Each row is a point. The window is the flat piece filled in between its corners: a triangle in 3 columns, a solid with four corners in 4, and so on. A path goes straight from each point to the next, and from the last back to the first. After which points does the path pass through the window?
In the rows, zero is written as 128.

Window (4 x 4):
[[141  74  20 162]
 [176  85 153 159]
 [121 134 204 113]
 [122  91 141  67]]
Path:
(1): [154 180 105 111]
(2): [114  45 157 174]
(3): [159  71 149 169]
(4): [198 132 129 102]
(5): [163 144 211  69]
(6): [114  85 186 101]
(7): [ 70  94 138 151]
(8): [187 114  89 155]
(9): [175 119  98 102]
(10): [126  54  60 120]
(11): [107  95 142 143]
(12): [179 152 150  93]
Through the window after points: 3, 11

Window (6 x 6):
[[ 92 133 105 132 190  43]
 [ 82 143  99 107 161 200]
 [102 168 114 171 127 154]
 [154 113 193 123  46  58]
 [203  63 122  78 162 159]
 [130 228 129 122 164  90]]
Path:
(1): [116 123 109 126  95 118]
(2): [142 112 186 168 149 136]
(3): [ 72 178 212 195 148 104]
(4): [170 105  92  95  95 132]
(5): [110 129  84  99 153  77]
(6): [106 135 178 156 171 185]
(7): [ 95 118 183 115 198 130]
(8): [ 97 163  19 127 138  97]
(9): [122 144  45  64 131  67]
(10): [ 82 136 165 161 169 210]
(11): [128 138 152 121 141 155]
(12): [117 116  59  81 110 193]
Through the window after points: 3, 5, 7, 9

Window (9 x 9):
[[103  75  94 147 105  41 121  53 107]
 [150 111 127 206 140 216  75 140 133]
 [ 92 102 180 105 204 130 247 141 102]
 [ 64  45 109 110  92 116  95  98 178]
 [117 161 187 163 143  94 144 214 136]
 [ 92 171 204 186  47 113 121 154 174]
 [102 143 133  95 121 137  97 125  91]
 [214 151 200  89  45 124  81 166 172]
 [210 111  26  92 149 126 225 118 123]]
Path:
(1): [161 118  99 117 155  95 154 106 136]
(2): [147  93  87 131  55 151 180 159 112]
(3): [114  78 158 126  54 113 133 153  80]
(4): [142 163 128  94 151  79 138 125 209]
(5): [151 126 145 121 142 131  88 117 224]
(6): [162 116 168 156  41 161 112 180  53]
(7): [116  98 129 126  75 134 139 181  87]
(8): [139 133 154 170 140 101 139 101 191]
(9): [ 75 167 116 127 142  61 112  87 187]
(10): [117  76 170 160  68 116 112 132 111]
(11): [134 146 138 147  31  97 164 180  45]
(12): [120 145 165 154 126 122 138 145 186]
Through the window after points: 1, 5, 11

Window (12 x 12):
[[ 39 158  67  96  30 172 130 129 170  69 124 184]
 [153  89 155 124 177 159  40  41 142 133 146 129]
 [202 147 148 140 178 185 152 147 160 117 175 155]
 [ 45 114 102 138  90 204  78 212 141 165 115  76]
 [154 114  77 192 145 107 134 107 165 177 105 221]
 [109  80 137  95 131 115 111  94 193 116 171 139]
 [168 178 110 150 148  97 110 147 141 143  76 135]
 [ 93 122 164 176 117 209 191 160  78 104 104 139]
 [122 126 118 230 170 100  78 105 194 135 125 160]
 [112 149 171 149 155  97  71 178  40 142 183 164]
 [ 96 139  52 113 165 161 176  84 170  93 116 183]
 [217 150  82 167 130  78  69  77 121  91 181  73]]
Path:
(1): [141  85 135 115 177 112  45 159 111  78 128 179]
(2): [139  54 137 138 128 152  63 158 104  66  85 116]
(3): [113 189 121 141 146 138 118  75 163 152 179 152]
(4): [123 158 127 180 111 135 127 106 116 163 177 161]
(5): [138 118 106 152 155 149 104 136 144 111  99 137]
(6): [ 87  41 116 173 174 145 101 184 181  70 130 158]
(7): [114 212 100 117  74 130  92  61 107 208 116 118]
(8): [144 170 123 249 156 119 157  80 188 212 144 112]
Through the window after points: none

Window (14 x 14):
[[118 160 126 114 150  68 109  96 146 126 123  96  91 142]
 [114  96 129 148 112 108 133 139 126 135  87 148  94 116]
 [109 102 122 151  97 117 123 145 120 147 150 109 143 156]
 [141 139 150 129 122 122 114  66 179 142 119 118 126 102]
 [145 133 109 109 124 135 170 100  67 115 154 167 177 102]
 [112 139  68 146 122 139 163 107 114 148 116 130 136 164]
 [157 112 140  97 160 127 158 126 167 157 133 123  83 120]
 [106 147 136 141 132 108 161 105 153 156 147 103  65  92]
 [100 111 116 116  91 161 176 119  84  92 120 121 143 161]
 [143 212  36 147 140  49  90 135 249  37 151  41 117  88]
 [ 89 108 128 130 165 106 156 109 147 133 119 114 139 108]
 [ 83 156 111  90 103 120  99 140 163 137 122 133 145  90]
 [ 94  93  72 102  81  80 154 121 160 113 142 135 126 118]
 [ 88  77  91 137 129 131  99 121 147 110 150 132  76 136]]
Path:
(1): [103 142 117 124 118 105 132 127 151 114 147 132 128 123]
(2): [ 97 120 118 130 125 110 152 118 148 113 153 161 143 141]
(3): [115 131  63 130  92 102 114 118 127 138 104  63 109 109]
(4): [ 93  98  98 127 130 113 105 118 127 132 122  95 108 119]
(5): [134 140 109 138 112 127 153 132 190  97 170 166 101 144]
(6): [ 75 148 134 135 125  92 113 112 178 140 122 152 119 130]
(7): [184 113  92 113 148 115 148 101 111 103 141  38 112 112]
(8): [123 111 120 107 122 113 113 115 142 137 116 102 102  97]
(9): [131 133 126 140 154 125 165 109 174 130 159 150 107 161]
(10): [101 130 115 117 107 100 141 120 157 118 144 136 122 128]
(11): [130  96  71 106 124  90 142  99 132 130 114 100 114 107]
(12): [104 113  92 109 119 118 124 118 149 134 110 116 123  96]
Through the window after points: 4, 6, 8, 10, 12
